Each point is reached from the start by the listed moves, each made 0, 1 or 2 times, or once backwards (-1), plus a little noise. Is the number of moves made odd or even? Then give how often each move was made.

Moves:
(1): [  2   1   5 -24]
(2): [10 16 22 41]
(3): [-17 -25  30 -13]
Start: [ -4 -12  12   7]
Points:
[ -9 -18  72 -14] -> even (2, 1, 1)
[-17 -28 120  38] -> odd (1, 2, 2)
[ -5 -13  12   6] -> even (0, 0, 0)
[-47 -76  56 -83] -> even (1, -1, 2)

Moves:
(1): [ 27 -15  17 -34 -10  -8  12 -12  -5]
(2): [ 12  -9  -6  -3   6 -15   1 -11 -14]
(3): [-10  -4   7   8   2   8  10  -6  -5]
(4): [ -9  14 -34   8 -12  18  22  22 -10]
(5): [  7 -20   4   3  12   4  -8   5   5]
(6): [ -1   9 -22   5   2  -5  -8 -18  35]
(7): [  2 -13  10  13  16 -29  18  28  16]
(8): [ 13  12  -5  22   1   6   5   5 -14]
(9): [ 13 -27  -2  13 -25 -19   4  -6  -7]
Start: [ 22   2 -11   0  -7 -11 -17  15  -5]
Points:
[ 89 -58  12 -35 -92 -67  60  57 -45] -> even (2, -1, -1, 1, -1, -1, 1, 0, 2)
[ 48 -87 -42  57 -41 -32  45 102 -48] -> even (0, 0, 0, 2, 2, -1, 1, 0, 2)
[ 120  -90   57  -12  -52 -119   36  -33  -44] -> even (2, 1, 1, -1, -1, 0, 1, 1, 2)
[ 94 -18 -71  66 -11 -93  53  39  32] -> even (1, 1, 0, 1, 0, 2, 2, 2, 1)
[ 34 -54   9 -30  15 -46   1   9  53] -> even (1, 0, 1, 0, 1, 1, 1, -1, 0)
[121 -36  24 -13 -94 -43  32  16 -81] -> even (2, -1, -1, 0, -1, -1, 0, 2, 2)
